Rows are points. The last column is the point's height on a tilted bowl or saddle (a function of degree 2), plus a little noise. Count its main directions that bend up, bend down and stay straight.

Points (10 x 3):
[[ 11  24   5]
 [  6  35  19]
 [-59 -14  15]
 [ 11 -34  27]
 [ 46  -2 -11]
 [  2  17   2]
 [-43 -24  22]
 [-26  52  60]
 [ 60 -35  21]
 [-28  -1   3]]
Directions: 1 up, 0 down, 1 straight

Points (15 x 4):
[[ 21  13   5  -5]
 [ -7 -28   2   3]
 [-17 -17   7  -1]
 [ 17  -7  -4  -4]
 [ 19  -8  -8  -6]
 [-29 -13   0  -9]
 [ 14 -32 -24  -6]
 [-19  48 -18  -9]
 [ -1   5  13   2]
 [ 15 -25  25   0]
 [ -1   8 -28   0]
 [-19 -10   2  -2]
 [  3  -3  -4   2]
 [ -3  10 -25   0]
 [-60  -4  21 -60]]
Directions: 0 up, 1 down, 2 straight

Points (25 x 5):
[[ 11  11  10   0   4]
 [  0  34  23 -31  21]
 [-16   6 -12  34   4]
 [  1  36  25  -8  23]
 [ 21   5 -13 -27   2]
 [ -6  -1   6  -3   0]
 [-18  10  11  -1   5]
 [ 12  -6   9  -7   2]
 [-20 -27  -8  13  15]
 [  8  24 -15  31  14]
 [  6  17   3   0   4]
 [ 23  -6 -21 -21   5]
 [-10  17 -35 -29  11]
 [  6 -38  -2  25  25]
 [ -6  -5  14   4   2]
 [ 19   9 -33 -20   9]
 [ -4  32  19  16  17]
 [ -8  22  14  18   8]
 [-12   2  -3  20   1]
 [ -7  16 -42 -19  13]
 [-20 -27   6  -5  16]
 [  8  11  -9 -34  -1]
 [-60  15  32 -22  60]
 [ 11 -14   8 -23   2]
 [-20   7   4 -11   5]]
Directions: 3 up, 0 down, 1 straight

Points (42 x 7):
[[-29   8 -30  -3  -7  14   0]
 [ -2   0  23   1  -7   0  -1]
 [-15  10  38 -19  -4  29 -17]
 [-10   3  16  26 -14  13   3]
 [ -2  35 -23 -16  -5 -12   7]
 [-11 -22  16  20 -15  17  -1]
 [-31 -24  10  -3  -5  -9  -2]
 [ -1   2  -1 -12  33 -28   9]
 [-21  -7 -15 -11  33  -6  19]
 [-14  -1  15 -14 -10  14  -6]
 [-36  11  -2  25 -16  23   5]
 [ -4  -1  28 -15  -5 -19   0]
 [  8 -17  -7  10   0 -28  -7]
 [-31  19 -11   0   4   2   6]
 [-11 -42 -11 -12  58   7  60]
 [ 19  14 -46  27  11 -23 -13]
 [ 12  -7  -2 -20 -18   9   1]
 [ 20 -10  19 -33 -26  -3  10]
 [-11   2  11  31   2  17   5]
 [  5 -49  -3   7 -17  17   8]
 [ -7   0 -13   0  15  -1   5]
 [ -8 -18   3  19 -60  -3  22]
 [-18   7 -21  13  -7  25  -2]
 [-13 -20 -21 -39  -7   9   6]
 [-25 -14   3  -2  26   2  11]
 [  0  22   9 -16 -22 -29   5]
 [-14  22  -9  -7  11  -2   6]
 [ 22   3  16 -31   4 -10   8]
 [ 29 -14 -10 -36 -26  19   3]
 [-13  -2  -7  14  10  20   3]
 [ 11  32 -18  10  19 -33 -12]
 [  1  13 -21  13  -3  -1  -1]
 [-37 -16  28   7 -11  20  -8]
 [  0  11 -56  -8   8  -1   6]
 [ 26 -28  -3  26 -26 -23   5]
 [ 36   7 -22 -13   9  30  -3]
 [  1   2   1  19 -10  -8  -2]
 [ -1  -5 -17  -7 -38  17   1]
 [-22  16 -14  18 -25 -14  -2]
 [-19  12  23 -46  -6  -6  13]
 [-15   1 -19 -49  30  40   2]
 [ 15  15  26  -6   8  -5   1]]
Directions: 3 up, 1 down, 2 straight

Points (63 x 9):
[[ 11  26  11 -28   6  12 -23 -21 -24]
 [ 21  -8  18  20  16 -31  18 -43 -41]
 [-18 -38  -4   1 -39 -24   9 -31 -46]
 [-21   4  16 -38   0 -32  19  22 -38]
 [ 44  43  11  15  -7 -26  51  -7 -53]
 [ -9 -58 -31  -6 -13 -37  -9  -2 -57]
 [-18 -44  13  -5  25 -15 -14 -16  -4]
 [ 12  -6 -46 -14 -17  -8 -35 -20 -22]
 [  7  12 -15   5  33  19   0  12 -13]
 [ 20  -6  -8  -8  47   0  29   5 -11]
 [ -6 -33 -18 -18  -4  31  -4 -30 -26]
 [-25 -21  -3  -7 -15   3   0  15 -20]
 [-50 -17  18  -7 -16  39   1  31 -59]
 [ 11 -16   0  13   4  -6  39  24 -25]
 [ -3 -13  -8  16  -8   3  38 -26 -28]
 [-25  26 -29 -24  18 -24   5  47 -53]
 [ -2  17 -17  22 -14  31 -44 -15 -25]
 [-36  -5  34  -8   7 -20 -13 -13 -24]
 [  5 -22 -29 -10  24 -30  -1 -31 -29]
 [  8  -1   1 -26  13  14  14  20 -17]
 [ -9  16 -37   0   8   1  27 -26 -23]
 [-34  -8 -20   6  22  42 -44  -7 -30]
 [ 10 -17 -27  -2 -23   2   0 -35 -24]
 [ 14 -31 -16   9 -24  -2   8  45 -33]
 [-13   3 -37  23   2  28 -19  10 -22]
 [ 18 -15 -26  -4  14  20 -11  32 -26]
 [  1  13 -13  -6  14 -36  15  -6 -27]
 [-37   9   1  -7   0   9 -21 -16 -22]
 [  6   2 -20  35  16  24 -39 -15 -25]
 [ -6  -6   1  10 -20   7 -11  60 -36]
 [ -9  -9 -19  19 -30  32  28  -2 -25]
 [-23  25   4  -3  16  17 -12  24 -25]
 [ -6   1  49  42  15   0 -19  -8 -30]
 [ 15  32   1  11 -26  16  18  12  -7]
 [  5   0 -12 -15   7  58   1   2 -31]
 [ -4  34  52 -22 -13  -5   6  15 -36]
 [ -8 -14 -12   0  34 -18 -10  -4  -8]
 [-15 -55  11   5 -22 -26   6  -8 -45]
 [-55 -18 -11  10  -6 -34  -6  18 -53]
 [ -9   0 -32 -15  16  14  48 -20 -27]
 [  1  44   3   1  21   2   2  -9 -24]
 [-14   6   5  19  13   6  10  -5 -12]
 [ 17   4 -25 -48 -17 -17  14 -11 -28]
 [-21  -2   1   7  -4  -9  -8   1 -13]
 [ 35  17  -9 -22 -15  -3  59 -11 -37]
 [  4 -33  17  11  15  -9  -5  24 -19]
 [ 17  19   8  20 -12  -7 -41  -4 -21]
 [  0  15  -6   5 -34   7  -2 -10  -1]
 [ -9 -20  -8  -5   7 -15   7  -4 -13]
 [-24  24   3  20 -26 -36   4   8 -20]
 [ -5  30 -37  18 -22  15  -6  18  -2]
 [  3 -24 -15 -38  -8 -47  29 -27 -60]
 [ 35  11  -3   6  -7  31  51 -16 -44]
 [-22  19 -27  29  16 -41  -6  -9 -42]
 [-34  15   4  24 -21   9 -17 -11 -25]
 [ -4   9  27  -4  32  32 -14  -7 -11]
 [ 42   8 -31 -42   3  13 -10  10 -33]
 [  9 -17  -4 -12  17  23  -2  56 -42]
 [ 18  25  -5 -10   0  21 -20 -43 -31]
 [ 17 -20  16  -1 -16  34   6 -16 -31]
 [  5  20 -34   0  -4  -3  -2 -12  -9]
 [-13   9   6   3   5  50  -6 -23 -31]
 [ 56 -29   0 -14  -1  -6 -46  16 -58]]
Directions: 1 up, 7 down, 0 straight
